Rows are points. Before rounding, the points of a table are all equally far from one centre. They may lie mostly on one side of it. Where is the centre, to within rounding?
In the rows, zero is written as 128.

Points, 8 rows:
[[125 150]
 [101 160]
 [105 160]
 [ 68 146]
 [ 63 139]
 [106 159]
 [137 132]
 [ 66  99]]
Centre: [ 99 121]

Points, 12 rows:
[[169 117 119  88  76 136]
 [215 120 125 119 110 116]
 [128 128 136 132  80 101]
 [154 124 129  83  82 104]
 [188  96 126  82 115  94]
 [161 141 115  93  95 170]
 [187 103 136  90 109  91]
 [213 128 139 109 132 125]
 [194 114 124  90 148  87]
 [179  76  68 107 121 120]
 [168 125 102 100 121  65]
 [176 125 137 106  76 118]]
Centre: [153 118 112 121 132 126]

Points:
[[188 136 114  54 118 157 167 116 112 156 132  95]
 [163 115 118  84 126 108 157 156  99  86 174 113]
 [131 124 138 102 161 119 129 121 128 160 157  54]
 [141 106 103  67 164 118 164 132  94 144 150  71]
 [145 122 152  93  99 114 148 180 113 171 152  42]
 [107  99 124 104 135 124 163 128 114  84 124  54]
 [146 100 114  55 144 128 186 138 109 117 154  73]
 [158 123 137  87 121 166 180 100  78 172 180  83]
 [117 151 143 105  87  94 189  95  70 128  82  88]
 [140  92 130 119 113 116 199 125 103 133 159  54]
 [165 127  90  95 137 139 163 124  83 183 127  79]
 [125 100 136 122 131 121 167 106 129 134 155  45]
 [129 151  86  61 117 124 206  98  99 143 122  66]
 [130 105 155  68 105 136 170 146 145 138 150  41]
 [132 103 115  90 129 131 152 125 148 136 117  47]
 [120 107 115 103 144 103 201 102 105 156 162 102]
 [154  78 146  74 124 126 147 128 104 135 149  60]
 [135 137 140  67 154 135 167 103 146 109 121  72]]
Centre: [119 150 134  94 103 133 156 134  98 135 140  97]

Points (27 x 20):
[[154 137 123 150 141 134 121 133 124 162 139 138 187  73 102  46 128 171
   59 101]
 [130 124 131 204 101 145 143 138 117 154 169 193 157 109 100  89 162 157
   68 113]
 [103 105 113 153 137 173 113 158 137 137 128 180 163 130 113  63 140 167
   94  38]
 [160  93 138 180  94 124 160 159 142 130 133 196 148 102  86 105 107 129
   78 100]
 [109 102 132 173 123 116 138 121 107 153 133 165 177 114 127  68 171 154
   60 125]
 [128 111 152 181 123 173 118 148 118 161 163 158 198 121 102  55 157 162
   91 123]
 [119  95 157 143 107 147 120 152 132 126 140 181 178  81 138 115 129 159
   47 103]
 [123 138 151 174 103 135 144 127 129 134 132 146 156 121 129  91 167 190
   60  93]
 [150 106 153 192 103 137 103 148 114 149 149 186 205 110 152 117 153 178
   88 128]
 [125 122 153 182 124 139 103 143 100 126 151 142 194  81 136 129 161 146
   54  82]
 [134 125 136 176 130 130 121 178 119 143 173 170 193  99 132 132 162 171
   55  96]
 [133 108  99 217 126 104 129 170 137 136 173 155 162 122  91  75 169 170
  110 108]
 [118 128 124 173 132 121 101 133 124 120 123 182 171  90 147  70 128 222
   79 144]
 [157  99 144 171 108  85 118 143 106 141 134 154 164 146 141  73 175 146
   73 142]
 [130 104 121 208 148 121 106 112 109 143 123 190 175 111 118  95 166 185
   94 163]
 [127 108 105 190 165 130 113 115 142 132 157 198 172 147 116 116 169 158
   66 112]
 [157  93 140 176 137 110 104 173 127 139 183 183 194  99 108 119 165 168
   79 125]
 [132 127 102 200 110 143 152 133 131 140 160 155 172 141 110  71 150 160
   74 167]
 [140 112 166 172  92 125  94 138 151 120 144 171 161  91 134  86 131 201
  104  84]
 [170 133 131 181 117 146 116 182 136 171 133 160 184 101  96  92 160 182
   61 125]
 [ 97 107 136 161 121 127 131 182  98 110 158 148 165 128  93 103 185 163
   51 120]
 [156 144 146 173  96 126 107 137 143 164 158 182 176  89  89  95  97 104
   71 112]
 [133 127 126 180  95 111  98 137 107 188 148 164 145 108 118  99 137 171
   40 141]
 [140  81 159 177 123  81  92 155  92 149 155 194 159 131  98 122 166 157
   84 124]
 [ 99 157 129 173 143 107 113  93 131 114 163 131 161 115 113  93 183 153
   87 107]
 [164 126 164 166 135 142  63 143 132 119 166 202 157 123  99 132 173 160
   72 139]
 [128 130 120 170 150 143 109 107 146 145 145 177 150 118 137 109 196 173
   75  96]]
Centre: [143 131 104 145 127 138  99 148  97 122 132 153 149 123 107 112 120 147
 119 117]

Points, 31 rows:
[[120 113 159 165 133  78 149  77 180  86 104 142 165 152 112 121 148 107
   90 126 183 183 145 172]
 [101 149 145 206 147 100 145  60 170  76 125 140 133 138  78 136 152 166
   76 129 154 146 138 162]
 [134 117 161 156 155  82 163  83 204  84 118 127 154 164 100 140 135 133
   90 133 170 172 125 148]
 [126 134 150 186 121  79 131  88 165  84 100 121 147 143  75 136 148 131
  106 160 194 197 138 156]
 [113 132 127 195 156  77 135  70 141  59 104 158 145 136  99 153 154 167
  101 130 148 166 133 129]
 [103 134 150 163 123  38 140  95 158  67 128 145 151 118  90 117 152 155
   88 148 153 157 131 159]
 [121 135 171 193 144  65 145  81 139  61 133 155 155 139  89 105 146 161
   90 138 169 157 135 147]
 [137 120 139 205 148  49 151  89 140  79 116 120 163 145  89 139 158 131
   84 137 128 155 161 169]
 [114 108 164 200 112  73 127  62 165  87 119 135 159 118  76 132 146 140
   87 145 146 151 148 185]
 [118 145 143 166 109  78 129  87 179  80  81  99 155 172 113 147 144 147
  123 143 125 176 145 159]
 [105 128 160 177 157  98 145  60 159  95 108 143 145 151 117 129 143 147
   88 130 167 180 143 193]
 [154 167 181 183 135  63 136  93 164  70 132 129 142 153  74 149 136 131
  102 172 145 172 156 148]
 [126 152 152 197 143 103 141  61 159  76 130 135 145 152 135 129 177 162
   62 151 146 159 161 180]
 [124 120 145 152 151  76 108  48 150 104 136 145 153 145  74 120 170 148
   92 126 189 179 148 159]
 [121 145 150 188 148  90 135  61 157 100 134 125 131 155 114 139 180 142
   90 131 179 159 101 170]
 [120 131 140 165 145  75 179  96 183  86 116 146 139 112  85 138 157 149
   82 159 165 179 131 161]
 [137 112 128 186 135  85 141  53 155  88 116 140 180 152  98 148 150 131
   92 137 150 146 112 188]
 [158 118 134 202 152  98 150  99 156  58 101 128 174 170  84 124 158 138
   95 132 163 169 130 150]
 [120 120 149 186 177  88 150  77 169  80 110 126 154 143  97 121 140 151
   96 165 168 177 136 165]
 [122 130 146 184 165 104 160  81 185  84 134 132 169 178  77 123 142 152
   63 158 148 150 149 147]
 [123 125 137 208 150  83 154  62 160 101 137 127 167 180 118 133 148 133
   98 154 158 179 149 141]
 [120 133 176 172 148  78 126  78 155 100 144 149 163 174 121 130 145 160
   85 156 154 174 126 176]
 [145 131 146 191 146  74 153  91 139 109  89 130 166 161 125 120 136 153
   96 168 170 172 139 181]
 [123 120 186 184 137  58 149  99 160  82 119 135 144 148 101 133 111 151
   88 146 183 164 150 163]
 [119 129 155 162 140  71 145  67 131  75 109 154 142 135  75 106 124 143
   83 143 153 170 149 197]
 [140 136 144 193 126  66 153  74 142  67 111 132 167 162 104 131 131 159
   79 119 142 167 141 165]
 [123 116 159 170 133  60 153  75 170  86 120 146 159 175 111 146 132 129
  103 144 191 176 148 151]
 [136 138 140 196 160  89 158  82 159  84 124 125 150 166  90 115 155 166
  127 131 144 154 127 189]
 [139 131 151 183 125  73 182  68 162 100 123 114 157 135 136 135 148 156
   83 139 163 168 153 177]
 [139 117 172 182 112  79 155  55 172 115 106 149 152 170 115 130 130 145
   94 155 198 143 142 167]
 [170 145 155 186 142  78 133  68 173  72 104 135 124 134  96 149 153 130
   76 159 167 167 120 170]]
Centre: [144 125 136 150 120 120 128 104 143 107 127 139 126 139 107 127 145 132
 105 143 145 130 161 137]

Points:
[[ 97 108  92 127 119 106 122 139  95 142 141 133 125 139  65 168 191 161
  210 141 147 135 164  97]
 [102 123 134 137  74 116 142 119  85 158 135 103 100 108  85 175 193 131
  192 138 144 164 144 136]
 [106 111 136  81 102 103 144 124  86 143 109 116 125 172  42 174 192 157
  186 150 157 163 105 109]
 [ 97 119 138 113  77 111 129 136  80 154 106 104 103 128  72 171 183 162
  210 135 139 113 101 146]
 [124 116  91 125  80 125 132 155  60 159  73 127 128 125  72 157 174 151
  202 111 190 143 117 134]
 [112 131 118 116  70  97 147 152 108 152  98 111 104 145  50 177 199 143
  182 131 167 112 129 122]
 [116  90 137 110 126 131 137 123 103 125 115 143 145 149  66 176 175 131
  201 155 126 144 156 120]
 [ 99 115 111 120 102 126 145 122  96 137  99 151 106 109 106 189 150 176
  214 112 143 116 132 128]
 [ 95 118 116  86 102 114 171  97  82 136  91 119  93 158  66 154 177 137
  202 120 142 165 123  77]
 [130 115 115 128  79 123 113 165  84 181 114 110  93 135  69 178 187 129
  205 122 121 162 125 129]
 [135 117 113  89  93 129 128 131  79 177  85 119 134 135  84 192 174 165
  190 165 149 153 158 123]
 [100 144 126 130  86 111 156 136  76 130 103 122  91 165  65 172 167 141
  218 146 153 156 149 134]
 [110 125 109  79  85 122 136 117 103 135 107 121 130 151  87 182 182 173
  217 117 144 130 134 136]
 [101 109  98 119  96  99 139 124  96 132 114 134  98 155  63 160 192 155
  210 125 137 147 159 132]
 [131 129 111 123  99 108 135 133  82 162 147 138 141 142  80 156 153 122
  239 163 138 131 156 108]
 [104 115 100 103  94 121 112 149  89 137  87 119 132 137  60 159 157 113
  243 146 178 151 118 133]
 [100 149 110 128 133 110 149 138 103 133  89 112 119 134  77 158 204 144
  214 117 147 143 102 167]
 [117 156  78 110  77 115 132 147 112 144 106 102 103 156  63 146 185 159
  216 173 155 138 108 150]
 [100 134 111  72  89 106 135 166  84 141  50 117 107 134  82 180 147 166
  217 147 155 153 126 137]
 [134 138 110 110  71 106 131 130  71 155 134 132 121 144  79 178 188 148
  208 151 132 139 105 142]
 [128 110 111  94  95 105 130 145 114 158  95 106 115 140  70 172 187 140
  200 148 131 118 148 173]
 [103 119  93  92  92 115 130 135 114 152  90 128 145 157  64 182 184 157
  204 133 178 148 106 150]
 [105 140  95  74  73 130 117 157 100 153 114  99 126 137  52 182 180 140
  212 141 151 143 138 135]
 [ 93 130  94 124  86 157 143 125  86 127  85  96 129 123  95 187 140 158
  210 106 165 110 129 133]
 [103 112 101 115  61 121 101 130 100 159  93 110 131 134  85 153 165 150
  229 128 136 128 135 141]
 [113 147 160 124 136 105 148 129  89 155 126 110 121 145  78 171 191 124
  207 126 129 147 153 136]
 [122 102 154  70 111 127 171 154  90 127 129 106 114 140 120 189 163 134
  196 168 171 119 129 120]]
Centre: [118 127 104 109 120 111 144 152 106 144 117 100 122 132  95 136 126 140
 161 134 143 152 113 113]

Points (31 x 24):
[[119 204 198  99 171 105 131  96 162 145 127 134 121 107 127 134  95 120
  105 125 121 155 164 152]
 [120 188 169 105 135  98 102  87 170 123  94 100  70  78 115 149 111  65
   90 127 116 164 127 135]
 [ 98 156 189  87 153  96  84  80 141 112 124 103  71  90 135 129  84  82
   97 110 144 205 121 156]
 [100 167 200 103 174 123  74  94 145 108 117  97  73  90 120 140 105  70
  108 139 144 172 144 119]
 [125 164 160 112 111 115 105  88 124 114 147 132  77  62 115 138 139 119
   89 138 132 187 172 138]
 [ 99 179 167 142 154 150 102  88 131  97 117 122  88  90 107 193  88  65
   96 124 128 185 141 102]
 [138 149 176 154 144 126  98 123 146  97 121 141  98  99 115 145 113  91
  117 131 124 206 162 114]
 [161 170 167 110 149 141  90  99 143  97 115  82  78 107 139 144 136 129
   98 142 106 189 177 151]
 [132 210 160  91 138 113 111  79 148  89 151 129  89 118 120 144 113  71
   51 137 167 176 190 154]
 [133 196 177  79 125 124  69 109 183 150 124 116  86 119 105 155  78  77
   91 155  95 189 140 133]
 [156 182 172 121 116 139 119  88 163 103  90 108  85 105 119 138  90  92
   79 100 134 183 174 124]
 [114 166 188  99 152  87  80  79 172 135 116 103 100 120 100 141  98  96
   95 116 141 187 170 110]
 [159 180 180  94 187 147  99  61 161 120 129 122  94 131 127 175 155 103
   86 134 144 191 164 133]
 [130 156 189 113 149 101 113  88 170 123  97 121  99  95 131 145  81  70
   87 165 139 182 166 125]
 [139 191 159  99 157 108 113  98 146 135 100  90  86  91 115 135  66  63
  112 124 132 201 169 115]
 [136 161 166 132 158 139  90  93 159 103 119 135  79  88 106 126 107 128
  102 157 131 131 139 128]
 [132 175 195  81 134 139  86  69 162 128 138 133  89  66 109 126  79  92
   93 123 103 193 158 112]
 [130 194 182 120 144 113 106  79 141 114  91  82  88  98 124 121  93  91
   96 114 136 166 157 109]
 [113 145 158 108 145  98  89  90 185  92 116  92  85 114 104 153  89  95
  107 106 130 191 156 168]
 [110 180 160 111 167 113  89 103 154 104  97 121  59  72 109 139  95 103
  109 111 123 177 154 130]
 [110 205 157 116 112 130  93  99 146 109 108 127  88  93 145 104 139  78
   73 111 124 192 163 119]
 [138 204 163  88 138 131 113  79 165  90  86 102  99  92  90 161 119  68
  107 102 122 201 152 116]
 [139 181 185  87 148 169  79  60 155 107 123  98  80  92 109 165  82  91
  117 142 139 182 150 145]
 [152 183 181 100 151  91  79 100 180 111 117 105  96  96 138 117 139 106
  117 127 110 170 170 119]
 [107 173 185 102 140 116  91  74 143 150 133 111  96 118 100 133  91  65
  115 148 123 189 181 119]
 [107 194 191 120 148 124  91 112 158 110 112 114  74  98 104 171 101  91
  112 123 118 161 164 138]
 [119 200 163 123 141 132 126  99 155 142  95  94 108  85 133 140  96  64
   75 140 143 173 143 144]
 [ 91 195 166 126 135  96  99  93 141 139 138 111  96 113 123 127 125  75
   88 130 119 170 188 107]
 [126 164 142 121 166  96 119  87 130 107 100  97 107  73 108 118 115  92
   81 124 139 185 160  84]
 [108 175 176  91 144 129  81  78 167 118 104  61  81 113 130 121 101  62
   88 155 103 164 138 117]
 [137 176 188 111 139 123 102  94 174 127 137 114  71  81 129 127 109  90
   86 140  91 172 179 122]]
Centre: [128 160 132  64 141 129 113 103 136 101 144 127 114 129 147 155 102  94
  98 125 122 165 130 114]

Points (30 x 24):
[[156 154  80 100 180 133 153 146 109 126 121 124  82  50 203 139 114 162
  137 102  78 151 139 135]
 [159 165 100 100 129 116 135 134 136 106 113 123  78 116 183 134 135 118
  181  70  57 156 134 141]
 [132 149  71  75 144 123 123 164 115 135 174 116  63  54 117 145 170  74
  190  85  82 147 151 183]
 [160 166 121  97 113 161 137 165 120 134 107 124 106  98 176 174 137 128
  178  93  85 190 172 131]
 [159 175  90 123 132 132 111 138 116 111 167 117 104  74 188 108 120 127
  181  98  68 122 147 135]
 [158 164 111  83 133 142 160 191 131 149  94 109  86  82 142 166 139 141
  178 100  59 181 148 147]
 [148 151 123 114 129 158 177 128 107 100 101 119  92  65 151 151 147  67
  184  78  89 145 136 124]
 [168 183 114 144 153 145 121 115 120 116 145 112  59  47 142 154 141 119
  139  82  93 126 125 115]
 [179 131  89 137 153 122 104 166 114  91 122 119  46  80 148 143 136 113
  163 126  87 141 129 152]
 [173 136 108 120 120 138 159 126 142 128 133  82  74  64 168 154 125  88
  153  86  43 123 130 139]
 [154 141  94 147 170 140 139 149 117  84 144  87  85  87 173 151 160 108
  198  65  91 183 184 136]
 [171 161  92 128 128 125 159 155 137 121 117 107  93  91 132 158 148 137
  228  62  94 121 139 146]
 [160 144  77  95 130 138 151 139 123 113 112  97  98 113 181 155 146  91
  174 115  86 118 120 115]
 [161 179 138 139 119 111 161 158 134 151 141 139  84 102 142 136 111 147
  165  82  50 156 134 161]
 [161 148  83 148 174 118 153 187 124  99 130 104 140  73 141 134 130 161
  151  69  92 160 121 106]
 [170 167  72 123 179 153 117 128 143  95 136 116  81  92 167 165 145 138
  188 101  64 165 141 154]
 [160 165 139  91 181 109 148 144 110 123 118  90  86  61 174 110 139 116
  175  88  60 147 142 102]
 [158 166  77 128 149 144 183 164 144 119 130  77  53  75 139 131 133 163
  180  93  80 142 131 136]
 [147 136 101 103 139 125 118 120 126 124  85 125  81  76 168 119 124 123
  197  68  53 142 163 142]
 [181 177 129  97 143 160 113 128 125 109 131 110  58 105 154 124 148 128
  164  91  66 150 162 154]
 [160 146 124 119 134 159 131 114 106 100 128  94  95  91 200 151 154 133
  166  95  78 152 122 163]
 [189 131 120  83 105 165 190 143 127 131 112  95  96  83 180 134 159 132
  181  95  81 175 156 142]
 [166 153 112 104 113 129 153 147 125  95 117  94  81 105 127 164 107 144
  138 121  65 159  99 152]
 [145 178  49 114 129 148 155 175 110 133 145 103  81  80 128 118 106 104
  183  76  72 138 124 161]
 [159 125  70  98 161 124 145 150 126  79 143  52  57 102 145 130 154 144
  182  93  90 169 145 122]
 [173 187  91 109 176 137 125 129 152 103 117 124  89  83 145 144 116 115
  154 112  40 142 168 152]
 [169 191 108  93 146  92 119 150  76 128 126 116  61  65 164 131 132 131
  170  74  85 179 156 158]
 [146 153 102 107 136 154 125 148 106  91 144  97  56  84 140 144 154 110
  178  98  48 186 162 133]
 [169 169  85 134 185 135 118 123 126 130  95 105  63  95 161 127 129 141
  148 102  79 121 130 148]
 [152 197 121 107 157 131 144 148 103 131 113  70  79  93 162 137 150 107
  131  83  58 169 153 168]]
Centre: [152 131 101 108 153 117 149 128 131 143 147 107 111  76 127 133 132 116
 156 103 116 169 152 152]
